Each point is reached from the start by the listed moves, each made once or not at all, plus a little noise. Is the number of moves made odd or even? Then give how often each move was made.
In the rows, 128 means zero.

Moves:
(1): [160 140 100 121]
(2): [100 173 113 163]
Start: [131 126 103 171]
Points:
[125 123 100 170] -> even (0, 0)
[104 175  90 204] -> odd (0, 1)

Moves:
(1): [155 126 120 109  99 130 127 127 143]
(2): [115 155 115 147 126 119 127 115 143]
(3): [137 139 186 112 140 119 111 146 129]
(4): [154 101 127 150 135 163 125 130 161]
(5): [161 152 109 133 170 136 128 127 110]
(6): [112 135 129 129 120 151 141  86 106]
(7): [145 122 121 118 145 109 179 115 137]
(8): [135 140 126 125 114 165 137 157 132]
(9): [115 123 117  92 151 127 128 119 144]
Start: [151 146 108 124 112 143 115 117 132]
Points:
[127 193 153 127 116 148 112  78 123] -> odd (0, 1, 1, 0, 0, 1, 0, 0, 0)
[137 177 161  69 124 189 119 118 129] -> even (0, 0, 1, 0, 0, 1, 0, 1, 1)
[199 214 118  77 143 170 103 144 167] -> even (1, 1, 1, 0, 1, 0, 0, 1, 1)
[210 144  82 146 171 189 174  60 136] -> even (0, 0, 0, 1, 1, 1, 1, 0, 0)
[249 167 129 106 139 215 170 108 155] -> odd (1, 0, 1, 1, 1, 1, 1, 1, 0)

Moves:
(1): [169 112 139 127 149 121 123 136 139 122 127 122 129 113 132 126 111 137
 122 127 133 123 134 136 128]
(2): [140 175 134 118 145 121 159 126 136 134  91 127 133 112 131 120 125 125
 128 115 131 123 116 117 132]
(3): [107 126 162 124 114 138 126 129 132 106 115 114 133 125 115 121 147 101
 127 127 108 131 127 140 128]
(4): [125 138 130 163 134 143 123 132 121 107 127 120 137 123 125 118 141 137
 133 142 149 115 123 137 134]
(5): [ 95 115 122 124 180 110 130 126 129 106 116 122 140 118 130 112 121 135
 129 134 108 144 143 128 110]
(6): [123 122 126 139 133 156 124 124 125 156 139 136 116 122 127 118 122 103
 128 108 130 117 144 137 125]
(7): [152  90 119 126 119 130 162 150 117 137 115 120 132 132 134 107 155  96
 156 154 126 146 149 112 146]
(8): [109 130 120 118 123 120 124 164 137 122 134 132 132 111 121 133 123 113
 131 134 132 124 118 127 129]
(9): [ 82 121 124 142 115 123 146 118 180 125 111 121 129 131 124 135  96 149
 155 148 142 115 150 150 131]
(10): [113 126 154 154 131  81 140 139 121 165 127 113 128 101 129 129 122 130
 134 118 111 119 131  98 127]
(11): [135 123 133 120 134 118 146 114 143 128 162 114 129 128 128 119 125 135
 123 138 133 116 110 120 131]
(12): [132 120 126 150 132 131 122 120 146 134 130 171 124 121 114 133 138 129
 126 137 136 131 133 121 135]
(13): [134 129 112 122 118 134 140 144 136 124 126 134 159 118 137 125 132 140
 112 134 135 115 145 117 116]
(14): [135 131 144 116 149 114 124 129 117 151 121 138 150 166 123 131 134 116
 119 128 137 117 111 135 144]
(15): [105 128 145 140 128 130 121 119 130 118 130 151  99 132 179 110 130 134
 130 114 106 124 124 126 134]
(16): [114 116 128 127 141 129 141 109 110 108 158 138 144 108 141 170 120  88
 120 124 145 129 127 126 136]
(17): [127 141 117 123 133 127 132 136 153 129 140 122 121 133 135 149 150 119
 138 121 126 120 124 128 119]
(18): [123 112 151 119 145 139 159 153 120 117 127 126 115 140 132 151 126 151
 103 128 111 125 130 124 123]
(19): [119 121 144 109 129 134 117 126 129 111 128 141 131 131 108 122 126 137
 168 106 147 145 129 117 119]
(20): [128 131 133 122 130 156 117 131 128 149 128 126 141 133 143 145 132 123
 143 145 120 129 117 121 121]
(21): [125 126 146 127 130 134 127 131 130 143 130 117 128 117 148 122 137 131
 120 138 146 143 127 132 117]
(22): [131 133 124 130 135 137 115 139 138 131 142 124 141 128 129 139 129 137
 140 117 121 169 130 135 136]
(23): [114 154 150 129 118 117  96 140 126 113 148 119 113 153 143 125 112 123
 115 141 131 124 171  97 126]
(24): [129 148 124 117 122 131 132 128 113 142 140 135 150 117 108 123 131 136
 142 142 120 116 135 165 127]
Start: [128 142 116 103 118 130 103  99 142 137 136 104 121 131 134 144 137 128
 119 124 129 112 113 126 127]
Points:
[ 86 113 216  76 203 110 137 183 160 162 176  41 176  52 142 155 136 149
 122 165  70 141 109 145  99] -> odd (1, 0, 1, 0, 1, 0, 0, 1, 0, 1, 1, 0, 0, 0, 0, 0, 0, 1, 0, 1, 1, 1, 0, 1)
[ 58 143 220  89 217 137  97 123 161   7 231  84 140 116 175 166 134 134
 141 119 105 131 156 142 111] -> odd (1, 0, 1, 1, 1, 0, 0, 0, 0, 0, 1, 0, 0, 0, 1, 1, 1, 1, 1, 0, 0, 1, 1, 1)
[156  66 150 135 239 159 152 153 155 160 126 116 132 132 150 130 193 100
 109 157 147 112 151 138 127] -> even (1, 0, 0, 1, 1, 1, 1, 0, 0, 0, 0, 1, 0, 1, 0, 0, 1, 1, 0, 0, 1, 0, 0, 0)
[ 87 124 141  90 164 172 172 165 228 175  74 118 207  38 134  99 148  78
 177 202 136 105 184 172 105] -> odd (1, 1, 1, 0, 1, 1, 1, 1, 1, 0, 0, 1, 1, 0, 0, 0, 0, 0, 0, 1, 1, 0, 0, 1)
[ 54 138 169 126 226 133 133 115 211  89 208 147 180 145 207 194 113 161
 107 208 139  37 170 139 119] -> odd (1, 0, 0, 1, 1, 0, 0, 0, 1, 0, 1, 1, 1, 1, 1, 1, 1, 1, 0, 1, 0, 0, 1, 1)
[ 99 159 190  43 217 120 164 207 134  48 129  95 223 115 129 155 172  61
 141 163 147  89 172 110 121] -> odd (1, 1, 1, 1, 1, 0, 1, 1, 0, 0, 0, 0, 1, 1, 0, 1, 1, 1, 1, 0, 0, 0, 1, 1)
[ 86 179 112  99 102  78 214 178 213 204  99  74 181  51 150 135 160 115
 182 175 147  81 153 120 118] -> odd (0, 1, 0, 0, 0, 0, 1, 1, 1, 1, 0, 0, 1, 0, 0, 0, 1, 0, 0, 0, 1, 0, 0, 1)
[ 59 121 210 109 219 205  91 160 207 108 204 129 139  76 164 139 176 138
 173 130 104 135 110 175  98] -> even (1, 0, 1, 1, 1, 1, 0, 1, 0, 0, 1, 1, 0, 0, 1, 0, 1, 1, 1, 1, 1, 1, 0, 1)
[ 92 136 172 129 120  80 191 163 153 170 160  65 178 160 135 126 131 164
 130 217 142  40 187 104 155] -> even (0, 0, 0, 1, 0, 0, 1, 0, 1, 1, 1, 0, 1, 1, 0, 0, 0, 1, 0, 0, 0, 0, 1, 1)
[ 55 191 229 151 151  92 179 155 220 149 142  97 133 151 165 141 180 123
 167 175  95  82 157 110 180] -> odd (0, 1, 1, 1, 0, 0, 1, 0, 1, 1, 1, 1, 0, 1, 1, 0, 1, 1, 0, 0, 0, 1, 1, 1)
[ 54 145 165 152  78 100 129 141 158 129 132 103 147 114 167  84 125 158
 213 167 145  79 215  91 137] -> odd (0, 0, 0, 1, 0, 0, 1, 0, 1, 1, 0, 0, 1, 0, 1, 0, 0, 0, 1, 0, 0, 0, 1, 1)

Moves:
(1): [140 150 117 124 113 115 119 147 118 137 125 127 121 125 141 106 110 113
 140 138 116 122 136 115 129 129]
(2): [114 121 140 150 134 119 116 119 127 138 158 118 120 136 117 142 116 126
 113 130 112 130 123 126 128 134]
(3): [133 111 132 125 167 123 123 137 110 109 144 128 129 115 128 122 143 131
 124 104 124 102 155 140 140 144]
(4): [124 140 135 144 120 129 128 123 117 129 134 143 126 127 123 121 130 153
 128 118 136 138 145 114 128 124]
(5): [113 134 129 119 129 125 121 147 144 134 140 153 116 126 128 161 128 129
 121 123 146 129 151 115 124 137]
(6): [113 160 130 108 119 127 125 122 150 138 123 156 107 108 122 124 111 120
 114 119 132 118 129 128 126  98]
(7): [126 140 129 121 133 115 128 119 118 127 128 118 118 126 114 133 106 114
 116 134 133 123 142 112 127 127]
(8): [119 150 109 132 111 117 119 126 105 145 126 128 138 136 129 122 137 130
 130  92 133 147 136 143 144 107]
(9): [116 133 134 111 117 112 128 135 128 120 124 130 126 150 122 128 112 125
 133 127 137 141 102 149 133 132]
(10): [114 135 113 105 111 125 118 127 137 123 129 120 120 113 119 113 139 137
 124 132 134 113 136 134 132 120]
(11): [123 129 135 129 129 107 118 142 142 124 132  93 128 121 137 122 157 138
 117 136 127 112 122 131 129 129]
(12): [121 145 148 121 120 112 126 139 128 113 133 115 117 132 130 129 154  97
 114 139 139 141 130 137 114 133]
(13): [141 113 143 114 118 128 136 121 125 138 129 112 136 124 138 131 132 131
 130 137 121 124 117 133 115 137]
(14): [151 125 109 110 152 115 122 138 112 127 127 123 132 127 128 120 125 146
 119 143 118 129 133 127 141 125]
(15): [125 121 141 149 127 147 106 119 124 117 118 152 100 145 134 147 123 138
 130 134 140 131 134 121 130 140]
(16): [132 138 124 126 141 107 131 126 123 135 137 135 120 150 126 123 132 123
 129 132 120 119 144 126 132 124]
(17): [124 136 144 132 114 140 117 128 117 132 133 115 124 134 116 121 142 132
 121 129 149 120 118 106 158 131]
(18): [126 132 141 113 137 116 114 126 140 115 153 115 133 135 128 149 137 136
 142 126 133 111 123 133 134 122]
(19): [110 124 137 118 134 149 120 142 144 120 134 133 119 128 126 151 136 144
 148 124 129 117 142 138 126 107]
(20): [131 136 121 136 111 132 140 135 128 125 120 125 130 137 134 154 136 137
 135 112 126 130 125 126 119 132]
(21): [139 112 133 117 125 107 115 129 122 111 131 132 158 146 126 126 124 121
 120 134 129 129 141 134 130 116]
(22): [126 126 137 117 136 130 124 126 137 123 126 122 132 129 130 117 109 144
 122 127 129 135 135 124 136 135]
(23): [141 111 124 120 139 123 111 129 138 131 139 122 126 142 121 120 126 135
 134 112 149 134 121 137 135 126]
(24): [134 132 120 148 132 138 118 145 117 122 143 133 146 152 134 133 137 144
 136 136 138 129 119 146 119 132]
Start: [151 142 100 133 135 128 115 120 130 146 127 158 128 111 125 123 135 113
 130 141 120 132 138 134 138 123]
Points:
[139 156 165 141 139 123  48 156 113 118 174  80  95 164 128 188 173 169
  95 187 146 117 144 125 146 148] -> even (0, 1, 0, 0, 0, 0, 1, 0, 0, 0, 1, 1, 1, 1, 1, 0, 1, 0, 1, 1, 0, 1, 0, 1)
[133 228 130 139  88  61  45 142  66 147 153 197  84 176 111 135 140  84
 101 135 179 150 236  78 174 112] -> even (1, 0, 0, 1, 1, 0, 1, 1, 0, 0, 0, 1, 0, 0, 1, 1, 1, 0, 0, 0, 1, 0, 0, 0)
[133 191 170  90 159  67  44 141 145 146 223  99  78 128 108 142 138 169
 124  99 136  48 197 105 179 102] -> odd (1, 1, 1, 1, 0, 1, 1, 0, 0, 0, 1, 0, 1, 0, 0, 1, 1, 1, 1, 1, 0, 1, 1, 0)
[145 180 120  59 119  12  57 155 121 125 197  89 124 163 113 151 134 164
 134 173  99  78 179 142 149  88] -> even (1, 1, 0, 1, 0, 0, 1, 0, 1, 1, 1, 0, 1, 1, 0, 1, 0, 1, 1, 1, 1, 0, 0, 0)
[129 191 126  74 124  33  23 118 169 133 196 116 110 113  94  90  92 142
  94 141 142  90 186 117 165  77] -> odd (1, 1, 0, 1, 0, 1, 1, 0, 0, 1, 1, 0, 0, 0, 0, 0, 0, 1, 0, 0, 1, 1, 1, 0)
[107 243 141 105  96  59   7 147 143 142 210 120  63 173 124 158 158 168
 130 117 163 101 196 156 138  75] -> even (1, 1, 0, 1, 0, 1, 1, 1, 0, 1, 1, 1, 1, 0, 1, 1, 0, 1, 1, 1, 0, 1, 1, 1)
[131 175  96  84 110  81  63 127 138 132 167 117 122 127 112 117 189 108
 134 103 167 137 145 178 157  90] -> odd (0, 0, 0, 0, 0, 0, 0, 1, 0, 1, 0, 1, 0, 0, 0, 0, 0, 1, 0, 0, 0, 0, 1, 0)
[158 158 142 111 141  46  74 135 107 153 186 110 132 158 107 159 135 169
  66 160 128 114 198  73 169 140] -> even (0, 1, 0, 1, 1, 0, 1, 0, 0, 0, 1, 0, 1, 1, 0, 1, 1, 0, 0, 1, 1, 1, 0, 0)
